Each row is a point. Each copy is the shape, with its points in the same order, stretched, turned, moved and blurred by noise. Say if it was mirrored as well.

Shape, 7 rows:
[[-14  10  17]
 [ 13 -60  12]
 [-11   9 -72]
 [-31  -7 -73]
 [-34 -15  -9]
 [ 33  -9  -2]
 [  3  -9  35]]
Copy 1:
[[-10  18  19]
 [-55 -40 -16]
 [ 52 -43 -11]
 [ 40 -54   3]
 [-14 -22  21]
 [ -7  -7 -27]
 [-42  14   1]]
Copy 1 is: mirrored
Copy 2 (7 x 3):
[[ 27  -2  13]
 [-29  14  18]
 [ 11 -62 -32]
 [ -4 -77 -11]
 [  2 -28  21]
 [  8   8 -14]
 [ 16  26  21]]
Copy 2 is: mirrored

Shape (10 x 4):
[[  2 -42  34   0]
 [  9 -13  11 -26]
 [ 13   7  17  16]
 [ 56 -33  -5 -35]
 [-15 -37  38   7]
 [ -3 -25  11 -21]
 [ 10  13  25 -25]
 [ 53 -36 -44 -20]
 [-22  56  31  10]
 [  7  19 -26  17]]
Copy 1:
[[ 11 -52  46 -49]
 [-22 -22  42 -35]
 [ -2  14  -2 -23]
 [-16 -37  25 -86]
 [ 23 -47  50 -32]
 [-13 -47  46 -32]
 [-20   6  44 -34]
 [-19 -47 -33 -60]
 [-10  56  21   1]
 [ -2  14 -40  -1]]
Copy 1 is: only turned
Copy 2 (10 x 4):
[[-56  14  17  44]
 [ -6  21  32   2]
 [-12  27 -32   5]
 [ 24  44  50  32]
 [-69   4   6  38]
 [-22  10  33  16]
 [ -4  29  13 -22]
 [ 52  30  36  44]
 [-11  17 -54 -56]
 [ 31  15 -41  -5]]
Copy 2 is: only turned
Copy 3, 10 rows:
[[ 38  59 -34  -1]
 [  2  36   2 -14]
 [ 17  29 -11  34]
 [-40  39 -45 -22]
 [ 53  50 -12  10]
 [ 21  40  -3 -18]
 [  1  37  12  16]
 [-34   1 -52 -40]
 [ 24  11  44  54]
 [  9 -19  -4   5]]
Copy 3 is: only turned
Copy 4:
[[ 40  -9  17   4]
 [ 25  14 -22  11]
 [  4   0  21  16]
 [ 20  38 -18  -6]
 [ 39 -24  16   0]
 [ 21  -3 -17   0]
 [ 27  15 -14  41]
 [ -4  44 -24 -26]
 [  6 -20   8  57]
 [-22   1  -1   2]]
Copy 4 is: mirrored

Shape:
[[ 16 -43 -18  -8 -44 -12  56 -10]
 [-18   2  32 -21  11 -32  21   1]
 [-56  -7   2  77  39  21 -17  -9]
 [ 16 -35   4   7 -18  20  51 -54]
 [-28  11 -20 -37  10 -22  18 -24]
 [ 27 -22 -21  26   8 -21  28 -19]
 [ 25 -54  10 -28 -11   7  22 -29]
 [-66 -26  14  68   1 -15 -30 -18]
 [-10  11  11 -26  -5   4  36   7]
 [-26 -19  -1 -40  -8  -7  12  13]
 [-41 -18  10  37  26  28 -32  -1]
 [  4  48  -3 -27 -22 -26   0  -6]]
Copy 1:
[[  2 -66  13  -4  79  12 -21 -14]
 [-18 -58 -27 -26  13  21   3 -47]
 [ 13  58 -68   1  14  -8  43   5]
 [ -9  -5  22 -42  68   9 -31  -5]
 [ 16 -28 -38 -19  -4  59 -41 -22]
 [ 19 -36  -3 -11  44 -23 -42 -21]
 [ -7 -26  48 -49  47  29   9   0]
 [-16 -10 -75 -15  21  10  62  32]
 [ -6 -28  -8   7  18  40 -15 -57]
 [  9 -43  -9  -3  19  57  14 -22]
 [ 19  47 -29   1   1  11  50  10]
 [-19 -59 -19   5 -29  24 -59 -20]]
Copy 1 is: only turned
Copy 2, 12 rows:
[[-27  65  55  26  -2 -25  31  20]
 [-13  -8 -16  49 -21 -20   1   7]
 [-20 -36 -13  -4  21  21 -44 -73]
 [-48  52  46  15  30 -67   7   1]
 [-17 -12   7  48  38  10   4  34]
 [-12  42   5  19  22  -2  31 -12]
 [  9  57  25  33  18 -58   1  11]
 [-16 -26  18  38   3  20 -22 -78]
 [-21  -2   1  17 -13 -23  -4  29]
 [ 13   6  15  38  -6  -3 -17  32]
 [ 13 -29  -9   1  20  10 -44 -43]
 [ -9 -31   8  18  -2  -3  44  30]]
Copy 2 is: only turned

Shape, 15 rows:
[[ 32  21   5   7 -26   4  11 -24  49  31  26]
 [-22  17   6 -55  11  70   9 -28  -1   7  51]
 [-28  -6 -16 -10  43   6 -51 -28 -32   8 -63]
 [  6  25   8 -11  16 -10  -1  22 -37  -3 -28]
 [-12  -7 -16  -2  34 -20 -17 -28   4   6 -19]
 [-24  17 -25  -5  23  22 -37  29 -16  -2 -16]
 [ 27 -22 -11 -15  26  -6   8   2  61  32  21]
 [-20   2  10 -32 -52  -4  19  14  24  41   7]
 [ 22 -24 -46 -38  -3  12 -40 -17  -4  -5  -8]
 [ 14 -25  50  25 -29  27  -4 -15  34  16   2]
 [ -8  -3  -7  17   6 -32 -47   1 -18 -14  -1]
 [-16  -8   5  11  10   2  37   7 -29  22 -19]
 [ 12  -3 -39 -25  21 -12 -38   0 -21  63 -13]
 [-27  -5   4 -20  19  88  36 -34   1  20  82]
 [  8 -25  42  -5  27 -10  -4 -17  10  31   5]]
Copy 1, 15 rows:
[[  0 -44   8  26  21 -23  10  20 -16 -11 -29]
 [ 23 -23 -21  56  65  14 -56  38  93 -42 -11]
 [-14  42  14 -15  23  16  41 -12  59  -7  36]
 [-30  33  -5 -19  13 -12 -29 -17  25  10  -6]
 [ -1  10  -1 -14  11 -10  24  12  17  -5  27]
 [  1  39   8 -16  16  -6 -15 -25  31 -41   5]
 [ 17 -26  26 -15  -4 -41   0  42   9 -23 -20]
 [-12 -10   0  33 -31 -31   1 -14  12 -16 -32]
 [ 17  60   6  20  26 -33  14  23  40   8 -12]
 [  4 -25  34  34   0  30  15  13 -18  -1 -23]
 [ -7  48 -25 -15   1   1  20   0 -22   0   7]
 [-41   0  10   5 -12  -7 -21  -3  12 -13  28]
 [-49  38  12 -20  10 -29  37  18  47 -24  -8]
 [ 17 -50 -12  75  60  25 -67  67  73 -71  13]
 [-15 -19   5  -7   0  16   5  42  21  -1 -12]]
Copy 1 is: only turned
Copy 2, 15 rows:
[[-21  40  17 -41  21  29   1 -28 -24 -49  12]
 [ 41  58  16  22 -32  29 -56  35 -25 -66  29]
 [ 45 -18 -23 -20 -14   8 -19  48  41  28  34]
 [ -5  12  35 -22 -33 -28 -39   9  25  23 -38]
 [ -5  -5 -29 -14 -12   1  -9  20  10  11  31]
 [ 30  -2  23   4   6 -28 -15  66  25  -3 -10]
 [-13   8 -21 -24  46  -9 -34 -11 -42 -18  24]
 [ 41  63  70   4  12  -6 -19 -28 -36  11  13]
 [ 49  -2 -32   8   9 -14 -27  -4  36 -17  14]
 [ 11  -7  29 -16  26  48 -23 -33 -61 -52  -5]
 [ -5 -27  13   5 -11 -29   5  16  17   4  16]
 [-21  29  40  12 -15  32 -50   3  -1  17 -21]
 [ 22   9  26 -20  35  -3 -37   5  38  22  59]
 [  2  58  20  52 -14  80 -63  39 -47 -99  39]
 [ -8 -12  10 -22   3  17 -53 -20 -44  -6  38]]
Copy 2 is: only turned
Copy 3, 15 rows:
[[ -5 -10 -32  12  15 -49 -20 -19  35  20  15]
 [ 95   5  33 -23  15 -27 -57 -32  41 -36  19]
 [  8  34  59  78  10  38  -2  47 -52 -19  18]
 [ 11  12  23  18  19  10  26  51   7   0 -35]
 [ -4   5  12  65   2  22 -26  24 -32   3   9]
 [ 54  56  28  28  11   3  35  -1 -23  15 -15]
 [ 32 -17 -55  49  14  -8   3  -6   9  -2  31]
 [ 24   5  -3 -19  56 -32   0 -12   0  32  21]
 [ 38   6  42  62  33  25  26  17   8  35  14]
 [-29 -27  -6   6  23  -7  20 -49   4 -32  19]
 [-20  30  37  55  36  30   9  -8 -30  37 -42]
 [ -1  17  -3 -21   4  38  -4  20   3 -29  -4]
 [ 39  61  15  53  56  33  -1  43   4  13  17]
 [ 89  18   3 -57  -3   1 -83 -74  57 -71  24]
 [ -7 -19  -7  39  35  28 -24   2  -4 -49  12]]
Copy 3 is: only turned
Copy 4 (15 x 11):
[[ 27  -3 -14  46 -40  15  31 -34 -41  -9  19]
 [-22 -29 -51 -14  79  -8  73 -40  25 -76  -7]
 [-38  21 -21 -76  27   3  18  45  -7  -1  54]
 [-34  -1   4 -25  -7 -23 -30  -4  27  -6   8]
 [  6  39   2 -32   8  -5   9   3 -15  18  29]
 [-29   4  -2 -21  29  58 -11  18  28 -31  36]
 [ 55  53 -34  44  -8  16   9 -16  -3   2  10]
 [ 29 -48  12   5 -46   8  48 -16  52 -20  15]
 [-10   2 -50 -10  42  36  27  10  -7  35   3]
 [ 15 -10 -15  21 -59  -3  41  42 -43 -49   5]
 [-18  30  15 -36 -22  42 -16  14 -10  11   1]
 [ 28 -21  19 -25   9 -43 -13   5   5 -14  23]
 [ 19   3 -52 -41   3  42  -9 -13   5  12  33]
 [ 24 -35 -46  -9  93  -7  69 -28 -11 -96 -13]
 [ 28  32 -31 -22 -39 -27  18   7  -2 -30  -2]]
Copy 4 is: only turned

Shape:
[[ -14    2   15   40   -1   18   -7   35   28  -19   -7    8]
 [ -10    2   -8   27  -28   26  -30   30   27   12  -23  -60]
 [   3   -4   -4  -48   33   23  -38    6  -54  -25  -20   -2]
 [   7    2   12   37    1   19   15  -19  -38   24  -15   -8]
 [  14  -15    8  -56   32    5    8  -15   -6   19   -9   18]
 [  12    8   -7   10  -31    9    3  -14    7  -20  -20    9]
 [   2   12   10   37  -78   27    8   32  -73  -24  -21    9]
 [ -22   32   -2   23   33   14   -5    3   25    2  -10   16]
 [   7   14   11   15   43   23   35    5  -57   15   -3    2]
 [  48   16   11   40  -26    9   -5   28    1  -15  -10   -7]
 [ -10   -4   10  -16   30  -37   28    6   21  -11  -58  -16]
 [ -20   -9   -1   36   11  -16   -4  -15  -98  -12    8   15]
 [ -10   -8  -33   40   23   28   30   -9  -16  -17  -18    1]
 [ -18   50    9   41   33   14   22  -14   13  -29   -9   11]
 [  10  -10    1  -27   21   -4   21    5   22  -16    5   -8]
 [  10   -9  -11   -3 -121   23   25   32  -24  -19    3   13]
 [ -15   31  -69   -4   31  -35   25    1   19   23    2   11]
 [  12   -6   16  -40    2   -7   26   -6   19    8   -5  -68]]
Copy 1, 18 rows:
[[-44  15 -30 -33 -21  20   6  19   8  21 -10   6]
 [-36 -40 -50 -10  24  11  -9  14  18 -14  -5 -20]
 [ 84 -13 -41 -23 -31  16  19   3   9  -9  32 -18]
 [-38 -15 -11  32 -16  17   1 -23  29 -18   7  -3]
 [ 42  16  -2  24 -17 -33 -16   3 -19   1  20 -10]
 [-22   4   0 -29  -1   1  23 -26   8  -4  29 -28]
 [-32 -47  -9   9   1  93  52 -63  22  -6 -30 -38]
 [-26  19 -32 -29 -32 -15 -13  25  23  47  16   2]
 [-10 -16 -23  48 -30  21   4 -18   2  -4  10  21]
 [-40 -33   2  -8  10  49  17   3 -12  -4  28 -10]
 [-28  -7 -33 -21 -29 -31  51  39 -18  -1  25  -4]
 [  5 -25  -9  10 -39  50  46 -18  60 -15  -5  26]
 [-23  31 -48  -6 -12   3  23 -31  17 -16  29  23]
 [-41  13 -27 -44 -61 -14  10  -5   9  38  31  17]
 [  9   1  -5 -12  -1 -38  11   5 -27   5  20  16]
 [-21 -24  25  10  57  50  40 -75  -6  -5 -45 -39]
 [  0  16 -15  31  17 -51   1  23  25  56  37  29]
 [ -5 -42 -11   9  22 -57   4  -4 -28 -34  10   0]]
Copy 1 is: only turned
Copy 2, 18 rows:
[[ -4  30 -22 -19  30  -7   2 -16  17  12  17  31]
 [  1 -12  28 -65  35  -9  -6  15  26  36 -32  34]
 [-25 -35   0  17  -4  -8  45 -20 -20  14 -26   3]
 [-19  45  43  -7 -18  19   3  -4  20   0 -20 -24]
 [ -7 -30  -9  18 -20  14  23  -7 -12 -44   3  17]
 [  9  34  27   6  -1 -32   6  -3   8  -6   0  20]
 [  8  88  10 -14 -14 -45   2   6  37  38 -28 -48]
 [-27  11   6  20  25  14 -10  -2  -8   3  -7  42]
 [-26  24  11  32 -16  37   4 -25  29 -17 -31 -30]
 [-12  45  14 -15  22 -36  12 -21  51 -40 -27  16]
 [ -3 -14 -12  -8   4  -1 -26 -69 -29 -15 -10  38]
 [  0  64  19  18  -3  11  23  -5 -28  31 -33 -74]
 [ 14  48  34  36  -5  23  16 -23  23  21 -11  -1]
 [-29  27  21  39  21   5 -25 -34   3  -1   9  26]
 [ 17 -33 -16   7  16  -1   7 -26   8 -39   8  23]
 [ 65  58  -6 -18 -12 -63  -1  47  48   7  -5 -25]
 [ 31   4  24  64  34  20 -27  25 -18 -25 -83  32]
 [ 16 -75   8 -40  10   1 -21 -26  17 -36  -6  13]]
Copy 2 is: only turned
Copy 3 (18 x 12):
[[ -4  -2 -30 -20  40  14 -14  -7  15  23  33  39]
 [  2  -9 -48  16  18 -12  23  28 -16  52 -24  63]
 [ 20  68  24 -29  14 -37  25  35  43  -7 -26  36]
 [-23 -30  59   8  49 -16  39  16 -22   8  27  22]
 [ 19  44  34  20  20 -36 -25  16   1 -40 -17  -7]
 [  4   2 -15   1  12   5  33  -6 -45   9  18  16]
 [ 13 -45  -8 -55  42 -41  85  21 -41  23  23  57]
 [ -1  16   9  12  38  29  -6  17  34   0  26   4]
 [-22 -11  78 -13  58 -28  27  26  29 -37   7  38]
 [  9 -29 -30   3  30 -18  37 -32  -2  24  22  76]
 [ -3  59 -12  18  86   2 -28   3 -32 -15 -24   7]
 [ -7  -1  84 -33  59  12  42 -11  26  26  12 -18]
 [-17   0  53 -27  25  38  26  11  -9  -1  19  29]
 [-44   0  19  -8  54  38  22   7  18 -18  42  12]
 [ -3  30 -12   5  13  -4 -30 -19   5 -36 -25  16]
 [ 42 -48 -56 -41 -19 -39  48   0 -84   4  -9  38]
 [ 47  22  20  50   5  58  -3   2  28 -19 -48 -29]
 [-31  15 -26  32  25 -42  -4   5 -33 -37 -66  28]]
Copy 3 is: mirrored

Shape:
[[  -3    1   37    2  -12   11  -99   22  -20    9  -15  -16]
 [ -14   23   -9   41    8  -10   17   -7  -33   26    8    6]
 [  17   15  -31   19  -17   35    7   33  -30   25   25   15]
 [ -15   17  -12  -24    9   15   19  -52  -31  -24  -17    7]
 [ -20  -10  -22    1  -10   -2   12   38   28  -13   -2  -15]
 [   1    9  -32  -18  -42  -27   -2   40  -19   36   -3   -6]
 [  26   -1    5  -18   16  -13   16   34  -25  -10  -20   -4]
 [   4    8  -26   -2   -1  -18   33   21  -10  -18   29  -16]
 [  -7   -9   -7  -16    9  -21  -17   22   46  -12   68   11]
 [   9   -8   20    0  -23   -4   30  -47   -5  -23  -13  -21]
 [  25   14    3   62  -10   21   10  -76   61   -9    8   47]
 [ -15  -41   -9  -12   11  -13   17    8  -28   -8   10    1]
 [  25  -14  -15   15  -13  -22  -83   28  -17  -24  -17  -11]
 [  -1   17  -30    9   14   -7   13  -54   10   46   -9  -14]
 [  -9  -21    0   12  -31  -18   18   39    6   50   -2   21]
 [  16  -10   12    6   16   61 -100  -22   -5    6   40  -23]]
Copy 1:
[[-33  30  23  -7 -31 103  26  87  -6 -10   0 -41]
 [ 42  41 -33  11   1  -9 -15  23 -23   2  27 -19]
 [ 20 -13 -12  19 -11 -42   3  34 -15  22  -3 -42]
 [ 45  31  36  20  -1  -7 -59 -33   4  15  15  18]
 [-32  -2  -7   0  19 -20  28 -13  12  25  25  -2]
 [-54  15   0  28  46 -46   6  34  -4 -11  18 -37]
 [-27  38   6   3 -28 -36 -11  25  -1 -17  -1  29]
 [ -6   3 -18 -21   1 -44  -7 -17   9 -14  23 -20]
 [-20 -45  -4 -39  20   2  46 -32 -21 -22 -12 -36]
 [ 21  23   7  45  -6  11 -32 -42  36 -19  38  30]
 [111 -71   8  40   5  50  39 -19 -25 -18  27  50]
 [-10  39 -18   8  13 -34 -10 -19  23  -3 -25   4]
 [-20  26  31 -25  -8  52  43  92  50 -31   6  -8]
 [ 37  39  32  31  29 -28  26 -23 -22 -11  46  -9]
 [-41  12 -38  49  43 -30  23  25 -34  -1  -2  -4]
 [ 20  -7  59 -14 -47 106  58  14  -2  -7 -32 -69]]
Copy 1 is: only turned
Copy 2 (16 x 12):
[[ 76 -25   1  16 -34 -30  -3 -38  36  33  10  70]
 [  3 -20  12  69   7  -6   6 -46 -12  11  18  16]
 [-44 -17  22  50  16 -28 -41 -49 -30  48  32  46]
 [  3  -2 -21  81 -11  20 -51  22   3   9 -38   8]
 [-34 -11  32 -29 -15  11 -10   6 -15  28   1  14]
 [-29 -17 -14  27  -2  17  34 -22 -26  40  -4  86]
 [-40  10 -26  21 -26 -29  -2 -10 -24  40 -12  21]
 [-46 -10   9  18  13 -19  -1  21 -40  16 -14  10]
 [ -1  14  15 -42  39 -12  13  46  11   1  38 -11]
 [  6  -2 -19  21 -18 -14 -38  -8 -19 -56 -55  17]
 [  5 -19  24  11  -2 -39 -63  -5  29 -89  46 -38]
 [  1  37  -4  24  -5  20  -8 -12 -46  16   9  11]
 [ 35 -34  18  12 -58 -43  13   9 -25  16  30  55]
 [ 26 -48 -52  56 -10  22 -13  -8  -2 -14  -2   7]
 [-24  21   2  -6   3  19  29 -71 -12  16  41  48]
 [ 93 -40  -8  25  -3 -50 -86 -13  16  12  23  25]]
Copy 2 is: only turned
